Each row is a point. The ring and each string are closed loops that go straight from each point to the next, and from the last back to the first. Before rounding, they use only three directions, however many columns there are. How many times does the string pass through the ring? Passing back the other way cancels.
In the rows, 128 means zero.

Ring (6 x 3):
[[196 137 180]
 [193 151 126]
 [179 133 100]
 [159  99 127]
 [143 114 156]
 [169 131 186]]
String (19 x 3):
[[168 135 153]
 [154 161 154]
 [193 142 197]
 [237 105 234]
 [232  99 228]
 [215 100 212]
 [193 108 180]
 [153 142 154]
 [131 149 151]
 [161 120 155]
 [187  88 169]
 [166  77 167]
 [134 102 144]
 [108 146 120]
 [126 153 125]
 [175 112 156]
 [175  94 185]
 [167 108 199]
 [187 110 182]]
Times through: 0
String (21 x 3):
[[178 140 156]
 [159 179 139]
 [200 164 150]
 [227 138 149]
 [214 121 144]
 [170 137 133]
 [158 163  95]
 [170 147  70]
 [195 100 102]
 [201  84 134]
 [157 135 125]
 [128 147 104]
 [152  80 131]
 [164  69 159]
 [186  93 165]
 [141 147 134]
 [115 157 150]
 [131 145 188]
 [184 112 217]
 [198 110 193]
 [188 123 167]]
Times through: 4

Ring (8 x 9):
[[174 139  78 105 155 104 150 104 176]
 [126 152 106 132 148  86 159  98 162]
 [ 92 154 140 149 137  82 152 100 139]
 [ 94 108 200 124 126 108 104 104 114]
 [126  86 202 102 122 133  78 117 106]
 [162 103 154 109 115 152  80 143  98]
 [192 134  87 119 121 151 106 155 114]
 [202 138  66 109 136 139 125 140 143]]
String (24 x 9):
[[212 156  30 112 147 126 150 133 166]
 [243  96  57  38 183 118 138  85 228]
 [200  95 102  56 171 111 130  83 203]
 [156 131 109 111 145 109 135 109 156]
 [133 161  98 146 134 102 149 122 136]
 [110 183  91 167 134  85 170 117 138]
 [ 85 179 112 166 143  65 181  95 153]
 [ 71 181 128 179 131  71 170 106 129]
 [ 42 176 161 185 128  62 167  98 121]
 [ 78 115 197 124 140  83 127  82 139]
 [119  94 187  97 142 106 107  90 143]
 [130 133 139 131 127 116 121 122 122]
 [103 138 162 149 116 114 116 128  99]
 [ 99 103 208 127 114 124  87 121  92]
 [130  43 249  68 125 144  48 104 108]
 [159  39 226  54 130 152  47 107 120]
 [177  41 212  53 126 165  41 120 113]
 [173  95 160 108 104 172  60 161  77]
 [169 143 109 148  96 166  88 181  66]
 [200 134  90 128 105 173  87 179  84]
 [221 106  94  86 128 165  89 149 127]
 [194  99 117  79 142 139 102 119 150]
 [167 147  90 131 127 129 126 140 125]
 [156 177  66 160 120 124 143 152 113]]
Times through: 3

Ring (9 x 14):
[[142  96 142 124 127 106  95 147  95 165 137 107 118 145]
 [116 102 145 129 108  84 107 124 105 149 131 111 123 135]
 [ 81 127 159 131  77  76 130  99 126 112 123 133 115 117]
 [ 75 144 159 129  76  90 143  95 140  92 117 146 112 108]
 [ 96 159 136 124 110 132 154 111 156  81 107 154 117 103]
 [122 157 119 120 139 159 151 130 156  90 105 151 121 107]
 [148 144 116 116 157 172 134 153 140 114 114 141 118 121]
 [159 120 133 115 149 156 109 164 112 146 131 126 109 139]
 [153 101 142 119 135 124  95 158  95 165 139 112 112 147]]
String (29 x 14):
[[129 150 145 115 124 159 135 143 136 106 122 152 101 120]
 [140 158 135 111 141 182 139 152 143 101 118 156 101 118]
 [163 152  80 116 193 197 147 157 159 104  98 141 138 113]
 [153 155  93 116 178 190 148 152 158  99 101 145 131 112]
 [129 166 131 114 137 179 150 141 154  87 111 162 106 109]
 [126 175 110 116 150 185 164 134 171  72  98 164 120  99]
 [124 169  90 122 162 175 168 126 178  72  89 154 139  95]
 [ 76 177 158 121  84 134 166 101 164  59 108 173 100  94]
 [ 62 163 192 122  47 101 149  95 141  76 125 168  84 104]
 [ 92 142 157 125  89 107 138 110 135 101 120 145 108 113]
 [109 135 121 128 125 116 139 116 142 107 109 132 132 113]
 [ 89 133 129 133 104  91 142  98 143 102 109 131 134 109]
 [ 35 127 215 134   7  26 127  70 112 105 138 142  89 116]
 [ 63 120 199 131  37  48 118  92 106 121 139 134  94 124]
 [ 74 115 190 130  50  55 114  99 104 129 139 129  98 128]
 [107 121 151 126 100  97 120 120 118 128 127 127 115 126]
 [125 120 116 128 137 115 126 127 129 128 114 120 136 123]
 [113 113 120 132 125  93 124 116 126 131 115 114 140 123]
 [ 68 110 176 136  54  40 118  88 109 127 132 122 114 123]
 [ 49 124 217 130  15  39 119  84 104 115 144 141  83 123]
 [ 88 130 172 126  74  89 126 109 120 114 130 139 101 121]
 [102 132 158 124  94 106 127 118 124 115 126 138 107 121]
 [ 58 150 194 126  41  81 141  90 132  87 128 158  88 109]
 [ 46 167 197 125  34  89 155  82 146  66 122 172  84  99]
 [ 83 155 173 122  74 114 144 108 139  88 123 159  94 109]
 [102 150 153 121 100 129 141 120 139  97 119 152 104 113]
 [ 98 172 159 116  97 153 155 121 154  74 115 171  93 104]
 [119 163 141 115 123 164 148 134 150  88 114 160 103 110]
 [121 139 146 119 117 137 130 134 130 113 123 143 107 121]]
Times through: 2
String (31 x 14):
[[123 129 113 127 139 123 133 125 138 117 110 126 136 118]
 [ 83 138 166 127  76  93 135 104 130 103 124 144 105 115]
 [ 51 153 198 127  34  76 144  85 134  82 127 161  87 106]
 [ 32 170 205 127  19  77 159  71 148  59 122 175  82  95]
 [ 87 162 121 128 114 125 164  99 168  71  97 153 130  94]
 [116 148 105 126 143 140 151 119 158  93  99 140 138 105]
 [124 133 123 124 133 131 132 130 136 116 114 132 125 119]
 [ 97 158 156 120  96 134 147 118 145  87 117 159 100 109]
 [105 167 146 117 110 154 154 123 154  79 112 164 102 105]
 [139 169  91 117 172 191 162 140 173  79  93 155 132 101]
 [156 144  73 121 192 178 147 147 159 107  95 132 149 112]
 [145 134  98 122 165 155 135 143 143 118 107 129 137 119]
 [125 133 143 120 121 133 125 137 126 121 124 137 110 125]
 [141 137 148 114 129 157 121 153 122 125 130 143  98 130]
 [164 132 138 110 151 177 113 172 117 138 132 137  99 137]
 [179 121 109 113 180 179 111 177 119 148 124 123 120 139]
 [164 119 103 119 172 157 117 160 124 142 118 119 132 133]
 [139 123 120 123 144 135 122 141 126 131 119 124 126 127]
 [147 117 118 122 150 137 116 148 120 140 122 120 126 132]
 [167 102 112 121 166 140 102 163 107 163 127 107 130 143]
 [168  83 140 119 144 120  79 169  80 188 146  99 114 159]
 [145  85 169 120 108  97  78 156  73 183 154 105  99 158]
 [128  86 185 122  86  80  78 145  71 180 158 108  92 157]
 [134  84 153 127 112  82  86 141  83 176 144  99 116 151]
 [145  93 104 130 154 103 105 139 110 160 121  96 148 137]
 [136 110 107 129 149 114 119 133 124 140 115 110 143 128]
 [112 121 153 125 102 104 118 125 116 130 129 129 111 128]
 [ 87 113 181 128  64  67 112 109 104 133 139 127 101 130]
 [ 61 114 204 131  30  39 113  90 101 126 143 131  92 127]
 [ 64 120 171 135  56  48 128  84 120 114 126 128 116 116]
 [ 94 128 127 133 109  90 137 102 138 109 110 127 136 112]]
Times through: 4
